Each row of a before or after table is a point. The points were changed in one or more steps. Then noise was added and the rows were shuffled. The steps act on how far a point lies along the listed directions, d1 being the first. Name the steps. A step turns or swaps two directions, mirrors them in a line or flattens them onto one, adds a multiple of one to another, or multiplies one. Angles are multiples of 10 degrees, from the lower direction toward the higher: turns from -170 to 170, lines from 10 to 170 but not 90. Use the fewest steps. Two steps may share a direction if one is a turn and the other turns, adds or multiplies; they go together, in the order done. Otherwise the lowest direction goes first.
(in the rows, 128 means zero)

Directions:
(1): [189 110 108]
(2): [154 178 163]
(3): [133  89 181]
Before, 12 rows:
[[117 172  87]
 [124 131 118]
 [ 72 183 105]
 [116 172 132]
 [ 92 129 143]
 [ 90 107 118]
 [ 90 148 170]
 [ 54 131  64]
 [125 175 116]
 [182  83  65]
 [ 81 167 139]
 [215 109 120]]
After, 12 rows:
[[ 57 136  72]
 [ 82 116 123]
 [132 146  80]
 [112 212 173]
 [110 117  39]
 [133  68 110]
 [108  99 120]
 [144 132  86]
 [130 143 125]
 [117  93  80]
 [142 120  78]
 [180 180 176]]
Steps: swap d1 and d2

Directions:
(1): [112  96  71 164]
(2): [ 60 109 156 125]
(3): [106 152  86  73]
(4): [107 190 123 167]
Before:
[[129 126 159 157]
 [ 98  68 153 114]
 [ 97 127 189 181]
 [249 104 156 151]
 [104 193 118 135]
 [131 145 107 132]
 [160  69 105 158]
 [144 155 150 163]
 [129 115 143  73]
 [ 89  86 145 138]
 [151 104  80  93]]
After, 11 rows:
[[109 189  88  83]
 [143  69 140 152]
 [165 107  93  78]
 [ 87  70  98 116]
 [152 127  82  98]
 [ 91 160 135 122]
 [ 35  79 184  76]
 [106 147 116 101]
 [131 182 139 171]
 [169 111 155 109]
 [123 131 128 154]]
Steps: turn d2 and d3 by 150 degrees

Directions:
(1): [148  64 170 137  80 139]
(2): [149 173 179 117 133 188]
(3): [139 131  79  71  82 156]
(4): [101  78 123 101 183 170]
Before, 14 rows:
[[102  93 142 133 157 141]
 [128  75 151 133  83 120]
 [123  42 106  82 131 130]
 [144 123 114  92 125 176]
 [114 109 152  85 120 196]
 [138 128 152 115 127 172]
 [143 148 157  93 144 180]
 [115 139 145 136 152 121]
 [140  74 176 136 135 136]
 [101  74 119 108 201 121]
 [140  96 146 127 109 123]
 [117  96  75 123 169 128]
 [127 162  90 112 105 170]
 [153  88 189 127 146 197]]
After (14 x 6):
[[169 212 208  83 142 236]
 [120  70  50 100 105  55]
 [ 98 101  83 131 186  52]
 [157 166 121  82 112 195]
 [144 191 178  82 103 221]
 [154 184 179 111 122 205]
 [185 196 230 135 136 231]
 [131 164 101  94  99 205]
 [125  87 130 140  74  93]
 [140 107 139 132 106 104]
 [115 140 155 142 156 126]
 [102 128 134 153 146 112]
 [108  88  35 135 160  75]
 [148 122 177 152 124 114]]
Steps: flatten d1 and d4 onto the line at 150 degrees; multiply d2 by 2.5; multiply d3 by 1.3

Directions:
(1): [182 115  58 125 161 106 144  84]
(2): [168  90 196 151 173  92 120 127]
(3): [ 61  69 101 148 156 106 160 149]
(4): [117 167 107 145 201 148  78 161]
(5): [134 104 124  33 138 110 108 163]
Before (11 x 8):
[[147 143 136 137  91 133 132 125]
 [ 94 101 161  94 129 133 103 168]
 [ 94 119  56 129 113 138 155 101]
 [114 135 169 122  94 155 135 145]
 [ 71 137 165  76 183 143  56 232]
 [159 112 113 116  88 108 167 119]
 [138 148 167  92 114 116 115 146]
 [ 81 122 170 134 178 134  79 166]
 [111 134  81 180  75 144 174 106]
 [141  58 125 153 213 100 113 131]
 [ 59  84 197  90 180  98  97 206]]
After:
[[196 176 118  30 190 137  37 177]
 [133 146 169  96 116 113 117 149]
 [108 151  68 187  64 150 179  97]
 [ 92 129  43 133 105 145 159 101]
 [179 137 131  79 132 133  92 123]
 [120 104 126 140  81 110 173 132]
 [120 139 143 151  85 133 136 137]
 [170  51 134 148 232  91 107 128]
 [180 148 137 104 192 123  62 125]
 [158 156 153 115  94 158 131 121]
 [238 137 148  54 196  87  67 112]]
Steps: swap d1 and d3; multiply d2 by 1.3; add 0.3 times d4 to d5

Directions:
(1): [165 154 142 110  79 193 151  81 162]
(2): [150 146 133 212 134 108 196 135 140]
(3): [140 176  67  78 136 129 177 170 110]
(4): [160  46  81 135  93 140 133 163 151]
(5): [137  85 196  82 159 132 185 145 122]
(6): [103 154 158 142 125 171 107 209 171]
Before, 8 rows:
[[117 187 119 109 152 104 139 105  97]
 [118 135 103 148  96 161  85 140 169]
 [ 88 155 107 162 169  66  80 140  90]
 [135 227 134 197 173  95 160 150 110]
 [142 118  78 162  91 130  86 155 132]
 [126 154 173  92 100 240 104 140 195]
 [102 153 101 120 196 105 187 212 101]
 [112  75 104 182 136 104  90 101 141]]
After, 8 rows:
[[146 134 165 134 119 127 128  17 117]
 [ 57 109 104 120 198  81  63 211 103]
 [157 112 140  99 174 110 227  79  89]
 [121 156 193 106 149 134 146 103 126]
 [105  76 129 161 140 100  71 124 131]
 [147  57 131 162 104 126  97 117 117]
 [139 113  86 164  93 154 102  71 160]
 [159 170 200 191 179 100 179  84 101]]
Steps: turn d1 and d6 by 120 degrees; swap d3 and d5

Directions:
(1): [ 75 140  80  95 214 143 159 138  97 127 121]
(2): [ 97  46 109  71  80 160 121 129 120 103 101]
(3): [169 111 111 113 161 120  32 161  89 125 153]
(4): [ 84 141 178  97 103 132 136 195 110 174 181]
(5): [151 172 106 104 111 137 119 187 152 158  44]
(6): [178 148 178 115 137 192 160 138  79  76 119]
Before:
[[104  89 178 170  84 114 165  60 159 103 160]
 [146 132 176 125  26 153 126 177 150 142 102]
 [ 76 118 110 116 123 146 149 124 157 133 141]
 [154 122 131 144 161 153 131 148 144  95  69]
 [133  70 108 115 169 119 105  99 100  78 196]
 [ 41  96 146 109 114 166 200 123 121 125 142]
 [ 45 123  98  56 111 108 162 209 136 207 115]
 [ 93 195 168 123 120  82 184 186 139 216 143]
 [142 177  86 165 165  86 137 129 171 181  62]
 [198 131 174 123  90 130  64 156 153 123 119]
 [193 150 147 163 177 113 147 114  95  99 143]
 [136 153 218 200  72 103 185  87 158 119 193]
 [148 113 128 108 124 148 125  90 116  77 104]]
After:
[[ 83  97  97  29 158 161 172 169  80 124  82]
 [132 131  85 120 155 142  81 139 139 127 122]
 [115  75 142 145  87 106 186  81 139 103 142]
 [127 155 177 109 129 161 119 211  71 132 179]
 [108  99  74 122 198 122  53 135  95 126 145]
 [119 165 221 119 112 145 171 160 140 136 165]
 [121 141  92 169 137  54 135  93 190 143 163]
 [175 103 136 105  79 174 151 139 135 115  26]
 [ 42  40 135  68  71 113 101 172 117 150 186]
 [154 135 161 146 116 105  97  95 132 114 164]
 [161 104 178 163 128 148 133 126 143  90 128]
 [ 86  77 129 109 103  86  49 157 137 163 163]
 [152 172  62  75 227 144 137 181  78 134  67]]
Steps: turn d1 and d4 by -70 degrees; turn d2 and d3 by 140 degrees; turn d5 and d6 by 70 degrees

Directions:
(1): [176 117 140 160 176 151  36 111 160 101 151 138]
(2): [ 75 109 185 125 121 116  95  76 120 193 166  93]
Before:
[[106 130 111 104  97 122 185 133 121 189  88 124]
 [107 106 151 135 148 130  69  82 166 124 147 128]
 [127 161 119 154 141 148 104 139 135 108 124 140]
 [162 147  85  93  98  93 247 210 106  71  79 144]
 [ 61 103 202 140  95  81 110  48 106 219 167  83]
 [146 143  96 109 103 109 198 140 121 154  87 146]
 [129 138 119 119 120 123 155 147 118 123 127 114]
 [154 138  74 134 167 146 126 132 123  80 118 165]
 [105 154  97 105  66 101 170 121 110 142  94 114]
 [ 92 111 162 135 131  97  93 104 121 174 135  96]
 [154 164  94  93  97 132 214 143  80 115 119 153]
 [224 106 100 170 185 162  39 160 175  65 113 162]]
After, 12 rows:
[[178 147  84 120 126 121 175 145 136 129  85 157]
 [205 109 142 197 181 130  10  92 167  89 153 145]
 [171 157  72 126 108 126 124 140 142  78  88 140]
 [149 116 143 154 164 117  51 122 148 124 127 116]
 [184 140  82 129 145 149 127 156 149 118  77 154]
 [ 72 132 103 105 122 123 178 109  91 145 121 134]
 [ 32  97 170  94  76  97 170 106  91 231 128  78]
 [ 85 163 134 140 117 131 130 124 116 145 129 122]
 [160 149  89  94  97  92 244 206 106  67  80 142]
 [141 137 112 126 129 131 148 150 124 113 127 120]
 [ 85 101 157 131 133 129  79  78 157 135 149 121]
 [176 166  82 101 108 137 200 153  93  94 115 165]]
Steps: mirror d1 and d2 in the line at 50 degrees
